Each row is a point. The ring and each string are closed loops that go straight from each point to the next, and from the last back to the first. Before rounding, they use only three directions, however many columns there are. Count how often each string passes through the ring. Passing back the other way cancels.

Ring (7 x 4):
[[ 0.32 -0.07 -0.33 -0.01]
 [ 0.12 -0.01 -0.43 -0.24]
 [ 0.07  0.01 -0.06 -0.58]
 [ 0.15 -0.02  0.33 -0.73]
 [ 0.27  0.00  0.58 -0.64]
 [ 0.37  0.05  0.44 -0.25]
 [ 0.40 -0.03 -0.01  0.00]]
String (33 x 4):
[[ 0.14 -0.05 -0.65 -0.13]
 [ 0.19 -0.14 -0.44 -0.32]
 [ 0.25 -0.17 -0.16 -0.44]
 [ 0.18  0.03 -0.06 -0.32]
 [ 0.03  0.14 -0.24 -0.33]
 [-0.07  0.14 -0.30 -0.48]
 [-0.05  0.02 -0.17 -0.73]
 [ 0.20 -0.21  0.11 -0.79]
 [ 0.21 -0.07  0.13 -0.56]
 [ 0.13  0.12  0.07 -0.36]
 [ 0.07  0.15  0.25 -0.58]
 [ 0.16  0.09  0.20 -0.45]
 [ 0.26 -0.05  0.21 -0.48]
 [ 0.35 -0.19  0.63 -0.83]
 [ 0.34 -0.10  0.82 -0.84]
 [ 0.29  0.07  0.91 -0.71]
 [ 0.22  0.19  0.57 -0.41]
 [ 0.25  0.09  0.32 -0.35]
 [ 0.39 -0.15  0.34 -0.47]
 [ 0.47 -0.12  0.55 -0.41]
 [ 0.49  0.02  0.64 -0.19]
 [ 0.35  0.16  0.35 -0.03]
 [ 0.30  0.14  0.17 -0.05]
 [ 0.25  0.07  0.07 -0.19]
 [ 0.35 -0.11  0.10 -0.31]
 [ 0.27  0.07 -0.02 -0.09]
 [ 0.30  0.11 -0.22  0.18]
 [ 0.43 -0.10 -0.35  0.17]
 [ 0.49 -0.29 -0.39  0.02]
 [ 0.40 -0.24 -0.20 -0.21]
 [ 0.28 -0.06 -0.16 -0.21]
 [ 0.17  0.10 -0.21 -0.13]
 [ 0.12  0.05 -0.64  0.00]]
Times through: 1

Ring:
[[-0.04  0.01 -0.24 -0.14  0.20  0.09 -0.40 -0.57]
 [-0.05 -0.26 -0.18 -0.17 -0.12 -0.34  0.11  0.04]
 [-0.04 -0.40 -0.25 -0.19 -0.05 -0.58  0.38  0.43]
 [ 0.04 -0.15 -0.15 -0.03  0.26 -0.18  0.09  0.20]
 [ 0.12  0.12  0.11  0.17  0.30  0.26 -0.19 -0.07]
 [ 0.06  0.21 -0.01  0.07  0.33  0.41 -0.51 -0.58]]
String (29 x 8):
[[-0.15 -0.22 -0.58 -0.39  0.22 -0.29 -0.25 -0.50]
 [-0.15 -0.14 -0.55 -0.37  0.22 -0.16 -0.40 -0.71]
 [-0.17 -0.12 -0.68 -0.43  0.37 -0.14 -0.51 -0.85]
 [-0.02 -0.06 -0.21 -0.12  0.17 -0.03 -0.22 -0.31]
 [ 0.05  0.01  0.07  0.05  0.01  0.10 -0.14 -0.15]
 [ 0.01 -0.07 -0.12 -0.06  0.12 -0.04 -0.12 -0.14]
 [-0.12 -0.13 -0.51 -0.32  0.28 -0.15 -0.35 -0.59]
 [-0.18 -0.21 -0.68 -0.46  0.25 -0.27 -0.38 -0.71]
 [-0.09 -0.20 -0.27 -0.24 -0.08 -0.25 -0.09 -0.27]
 [ 0.05 -0.12  0.25  0.09 -0.33 -0.10  0.19  0.24]
 [-0.04 -0.35  0.00 -0.12 -0.39 -0.48  0.37  0.38]
 [-0.11 -0.55 -0.29 -0.31 -0.31 -0.81  0.52  0.50]
 [ 0.02 -0.40  0.10 -0.03 -0.39 -0.56  0.60  0.75]
 [ 0.03 -0.21  0.03  0.00 -0.09 -0.27  0.25  0.35]
 [ 0.01 -0.20 -0.12 -0.07  0.05 -0.26  0.14  0.19]
 [-0.12 -0.45 -0.65 -0.39  0.30 -0.68  0.21  0.17]
 [-0.09 -0.47 -0.61 -0.36  0.31 -0.72  0.31  0.34]
 [ 0.01 -0.31 -0.21 -0.10  0.15 -0.44  0.32  0.46]
 [ 0.11 -0.14  0.22  0.16 -0.06 -0.16  0.32  0.55]
 [ 0.04 -0.11 -0.02  0.01  0.07 -0.10  0.06  0.13]
 [-0.08 -0.30 -0.52 -0.29  0.33 -0.44  0.05  0.01]
 [-0.13 -0.52 -0.73 -0.44  0.34 -0.80  0.30  0.29]
 [-0.11 -0.57 -0.60 -0.39  0.16 -0.87  0.47  0.50]
 [-0.13 -0.55 -0.61 -0.42  0.13 -0.83  0.38  0.36]
 [-0.07 -0.34 -0.35 -0.24  0.06 -0.49  0.20  0.18]
 [ 0.06 -0.09  0.13  0.08 -0.07 -0.07  0.11  0.19]
 [ 0.05 -0.21  0.21  0.06 -0.34 -0.26  0.34  0.44]
 [ 0.04 -0.11  0.09  0.03 -0.12 -0.10  0.10  0.14]
 [-0.06 -0.19 -0.29 -0.20  0.08 -0.24 -0.07 -0.17]]
Times through: 2
String:
[[ 0.08 -0.13  0.20  0.10 -0.17 -0.13  0.23  0.35]
 [ 0.01 -0.33  0.05 -0.04 -0.28 -0.46  0.45  0.55]
 [-0.05 -0.46 -0.11 -0.18 -0.35 -0.67  0.53  0.57]
 [-0.12 -0.44 -0.38 -0.33 -0.14 -0.65  0.28  0.20]
 [-0.11 -0.30 -0.43 -0.31  0.08 -0.42  0.02 -0.11]
 [ 0.00 -0.12 -0.09 -0.06  0.03 -0.12 -0.02 -0.03]
 [ 0.07 -0.01  0.27  0.13 -0.21  0.06  0.03  0.08]
 [-0.02 -0.01 -0.07 -0.07 -0.02  0.07 -0.26 -0.40]
 [-0.15 -0.03 -0.64 -0.39  0.42  0.02 -0.65 -1.02]
 [-0.12  0.00 -0.63 -0.34  0.51  0.06 -0.65 -0.96]
 [-0.05 -0.03 -0.38 -0.19  0.36  0.02 -0.39 -0.54]
 [ 0.06  0.06  0.04  0.06  0.14  0.17 -0.22 -0.23]
 [ 0.07  0.06  0.08  0.09  0.11  0.17 -0.18 -0.16]
 [-0.03  0.06 -0.38 -0.16  0.48  0.16 -0.53 -0.69]
 [-0.01  0.23 -0.33 -0.09  0.60  0.44 -0.78 -0.98]
 [ 0.06  0.33 -0.06  0.08  0.48  0.61 -0.76 -0.89]
 [ 0.13  0.28  0.30  0.25  0.13  0.53 -0.40 -0.37]
 [ 0.10  0.16  0.23  0.18  0.07  0.34 -0.26 -0.23]
 [-0.01 -0.04 -0.20 -0.09  0.22 -0.01 -0.21 -0.28]
 [-0.10  0.00 -0.52 -0.28  0.44  0.07 -0.57 -0.84]
 [-0.13 -0.03 -0.57 -0.34  0.38  0.02 -0.59 -0.91]
 [-0.06 -0.04 -0.22 -0.17  0.06  0.01 -0.32 -0.52]
 [-0.02 -0.10  0.00 -0.06 -0.17 -0.07 -0.07 -0.16]
 [-0.15 -0.34 -0.43 -0.37 -0.10 -0.47  0.01 -0.20]
 [-0.14 -0.40 -0.49 -0.38 -0.04 -0.57  0.12 -0.05]
 [-0.10 -0.32 -0.42 -0.30  0.08 -0.45  0.07 -0.03]
 [ 0.01 -0.16 -0.07 -0.05  0.00 -0.19  0.08  0.11]
 [ 0.07 -0.23  0.25  0.09 -0.33 -0.28  0.41  0.57]
 [-0.01 -0.44  0.00 -0.09 -0.34 -0.64  0.61  0.74]
 [-0.16 -0.68 -0.61 -0.47 -0.07 -1.04  0.57  0.55]
 [-0.14 -0.48 -0.63 -0.43  0.16 -0.71  0.22  0.13]
 [-0.02 -0.22 -0.19 -0.13  0.06 -0.30  0.11  0.12]]
Times through: 2

Ring, 7 rows:
[[-0.16 -0.15 -0.53  0.23 -0.08  0.22  0.39 -0.24 -0.01 -0.08 -0.18 -0.20]
 [ 0.02  0.06 -0.13 -0.03 -0.03  0.29  0.38 -0.11 -0.20  0.03 -0.36 -0.33]
 [ 0.20  0.32  0.58 -0.32  0.11  0.21  0.32  0.33 -0.53  0.23 -0.33 -0.16]
 [ 0.01  0.25  0.74 -0.16  0.17 -0.10  0.04  0.50 -0.46  0.36  0.05  0.18]
 [-0.29 -0.02  0.32  0.21  0.12 -0.30 -0.10  0.36 -0.18  0.28  0.41  0.43]
 [-0.42 -0.27 -0.26  0.50  0.03 -0.28  0.07  0.16  0.02  0.08  0.50  0.52]
 [-0.36 -0.38 -0.77  0.56 -0.08 -0.01  0.36 -0.15  0.12 -0.14  0.23  0.24]]
String:
[[-0.08  0.19  0.52 -0.12  0.11 -0.04 -0.05  0.23 -0.30  0.32 -0.03 -0.05]
 [ 0.03  0.13  0.38 -0.05  0.11  0.01  0.29  0.40 -0.42  0.19  0.00  0.20]
 [ 0.11  0.17  0.53 -0.08  0.16  0.00  0.41  0.61 -0.56  0.19  0.05  0.38]
 [ 0.01  0.31  1.07 -0.20  0.25 -0.26 -0.06  0.77 -0.57  0.47  0.24  0.44]
 [-0.14  0.20  0.88 -0.04  0.22 -0.34 -0.19  0.64 -0.41  0.45  0.36  0.46]
 [-0.34  0.08  0.60  0.09  0.15 -0.38 -0.41  0.33 -0.15  0.45  0.41  0.29]
 [-0.35 -0.01  0.30  0.18  0.09 -0.28 -0.27  0.17 -0.07  0.33  0.33  0.20]
 [-0.11 -0.05  0.02  0.19  0.06 -0.04  0.33  0.29 -0.26  0.08  0.15  0.32]
 [-0.12 -0.14 -0.07  0.32  0.08 -0.11  0.48  0.46 -0.30  0.02  0.33  0.63]
 [-0.40 -0.30 -0.22  0.56  0.06 -0.35  0.16  0.35 -0.05  0.07  0.64  0.77]
 [-0.68 -0.44 -0.44  0.74  0.01 -0.50 -0.20  0.06  0.25  0.11  0.80  0.67]
 [-0.54 -0.31 -0.36  0.54 -0.01 -0.30 -0.14 -0.06  0.19  0.11  0.48  0.33]
 [-0.40 -0.21 -0.27  0.39 -0.01 -0.16 -0.02 -0.05  0.08  0.11  0.29  0.17]
 [-0.24 -0.17 -0.27  0.33  0.00 -0.05  0.27  0.08 -0.08  0.02  0.18  0.25]
 [-0.25 -0.34 -0.66  0.52 -0.04  0.00  0.55  0.08 -0.04 -0.16  0.25  0.44]
 [-0.33 -0.55 -1.17  0.76 -0.12  0.05  0.74 -0.10  0.11 -0.35  0.30  0.49]
 [-0.47 -0.51 -1.15  0.70 -0.16  0.03  0.37 -0.40  0.31 -0.24  0.21  0.13]
 [-0.42 -0.26 -0.57  0.40 -0.09 -0.01  0.01 -0.36  0.22  0.02  0.08 -0.14]
 [-0.31 -0.14 -0.32  0.26 -0.05  0.01  0.03 -0.22  0.08  0.08  0.03 -0.13]
 [-0.15 -0.10 -0.26  0.21 -0.02  0.09  0.31 -0.02 -0.10  0.01 -0.02  0.01]
 [-0.08 -0.07 -0.17  0.16  0.01  0.10  0.40  0.09 -0.20  0.01 -0.04  0.09]
 [ 0.09 -0.08 -0.45  0.13 -0.05  0.36  0.80  0.02 -0.27 -0.18 -0.30 -0.04]
 [ 0.10  0.02 -0.38 -0.03 -0.08  0.47  0.62 -0.23 -0.20 -0.11 -0.54 -0.46]
 [ 0.03  0.14 -0.08 -0.16 -0.06  0.38  0.25 -0.30 -0.15  0.08 -0.56 -0.66]
 [-0.06  0.12  0.10 -0.09  0.00  0.17  0.10 -0.10 -0.16  0.17 -0.28 -0.37]
 [-0.16  0.09  0.16 -0.02  0.02  0.05 -0.05 -0.06 -0.11  0.23 -0.13 -0.26]
 [-0.07  0.06  0.12  0.02  0.04  0.07  0.21  0.12 -0.24  0.14 -0.08 -0.03]
 [ 0.27  0.23  0.36 -0.22  0.09  0.28  0.63  0.40 -0.58  0.08 -0.33  0.00]
 [ 0.46  0.43  0.75 -0.47  0.16  0.36  0.68  0.59 -0.81  0.17 -0.49 -0.06]
 [ 0.41  0.59  1.16 -0.64  0.21  0.25  0.30  0.59 -0.80  0.39 -0.49 -0.23]
 [ 0.01  0.32  0.75 -0.28  0.13  0.01 -0.09  0.27 -0.39  0.39 -0.16 -0.17]]
Times through: 5
String, 31 rows:
[[-0.11  0.03  0.07  0.05  0.03  0.05  0.16  0.07 -0.19  0.14 -0.05 -0.04]
 [-0.03  0.25  0.42 -0.24  0.05  0.15 -0.07 -0.06 -0.22  0.30 -0.34 -0.48]
 [ 0.29  0.42  0.69 -0.46  0.11  0.32  0.32  0.27 -0.58  0.26 -0.53 -0.38]
 [ 0.45  0.46  0.80 -0.51  0.16  0.35  0.61  0.56 -0.80  0.21 -0.51 -0.12]
 [ 0.35  0.33  0.64 -0.33  0.15  0.24  0.63  0.60 -0.73  0.16 -0.31  0.11]
 [ 0.10  0.17  0.39 -0.11  0.11  0.09  0.39  0.41 -0.47  0.16 -0.10  0.14]
 [-0.02  0.14  0.38 -0.06  0.10  0.01  0.16  0.29 -0.34  0.22 -0.03  0.07]
 [-0.12  0.18  0.55 -0.10  0.11 -0.09 -0.13  0.23 -0.27  0.35  0.03 -0.02]
 [-0.07  0.36  1.08 -0.27  0.22 -0.22 -0.32  0.50 -0.43  0.54  0.11  0.09]
 [-0.02  0.33  1.12 -0.21  0.26 -0.29 -0.16  0.74 -0.55  0.51  0.26  0.40]
 [ 0.03  0.10  0.47  0.04  0.17 -0.11  0.38  0.67 -0.52  0.19  0.22  0.57]
 [-0.07 -0.01  0.09  0.14  0.07 -0.02  0.34  0.32 -0.30  0.10  0.11  0.30]
 [-0.24 -0.02  0.18  0.17  0.07 -0.16 -0.02  0.20 -0.14  0.22  0.22  0.21]
 [-0.46 -0.08  0.24  0.28  0.09 -0.39 -0.39  0.15  0.02  0.35  0.47  0.29]
 [-0.62 -0.24  0.08  0.51  0.09 -0.57 -0.45  0.21  0.13  0.32  0.78  0.60]
 [-0.46 -0.35 -0.25  0.63  0.07 -0.41  0.12  0.36 -0.02  0.07  0.73  0.85]
 [-0.27 -0.31 -0.37  0.53  0.04 -0.19  0.45  0.35 -0.13 -0.06  0.48  0.73]
 [-0.14 -0.13 -0.17  0.27  0.03 -0.02  0.39  0.22 -0.20  0.02  0.16  0.33]
 [-0.35 -0.20 -0.27  0.37  0.00 -0.14  0.06  0.00  0.03  0.08  0.26  0.21]
 [-0.55 -0.34 -0.54  0.55 -0.06 -0.22 -0.11 -0.22  0.26  0.06  0.38  0.17]
 [-0.39 -0.17 -0.25  0.32 -0.02 -0.11 -0.08 -0.14  0.10  0.13  0.18  0.01]
 [-0.54 -0.39 -0.76  0.59 -0.11 -0.12 -0.01 -0.37  0.32 -0.03  0.28  0.05]
 [-0.42 -0.48 -1.09  0.67 -0.15  0.04  0.43 -0.33  0.25 -0.24  0.19  0.16]
 [-0.20 -0.41 -1.02  0.55 -0.12  0.20  0.77 -0.15  0.03 -0.32  0.04  0.22]
 [-0.09 -0.19 -0.50  0.30 -0.04  0.16  0.62  0.04 -0.15 -0.14 -0.02  0.17]
 [-0.11 -0.06 -0.12  0.17  0.02  0.06  0.34  0.11 -0.19  0.04  0.01  0.11]
 [-0.29 -0.07 -0.21  0.17 -0.05  0.04 -0.06 -0.28  0.08  0.13 -0.07 -0.29]
 [-0.20 -0.06 -0.38  0.10 -0.10  0.23  0.10 -0.43  0.08  0.04 -0.31 -0.52]
 [ 0.06  0.03 -0.37 -0.05 -0.09  0.46  0.53 -0.30 -0.15 -0.08 -0.56 -0.55]
 [ 0.18  0.08 -0.14 -0.09 -0.02  0.41  0.69  0.03 -0.36 -0.07 -0.46 -0.25]
 [ 0.03  0.05  0.01  0.00  0.03  0.19  0.44  0.14 -0.31  0.05 -0.19 -0.04]]
Times through: 5
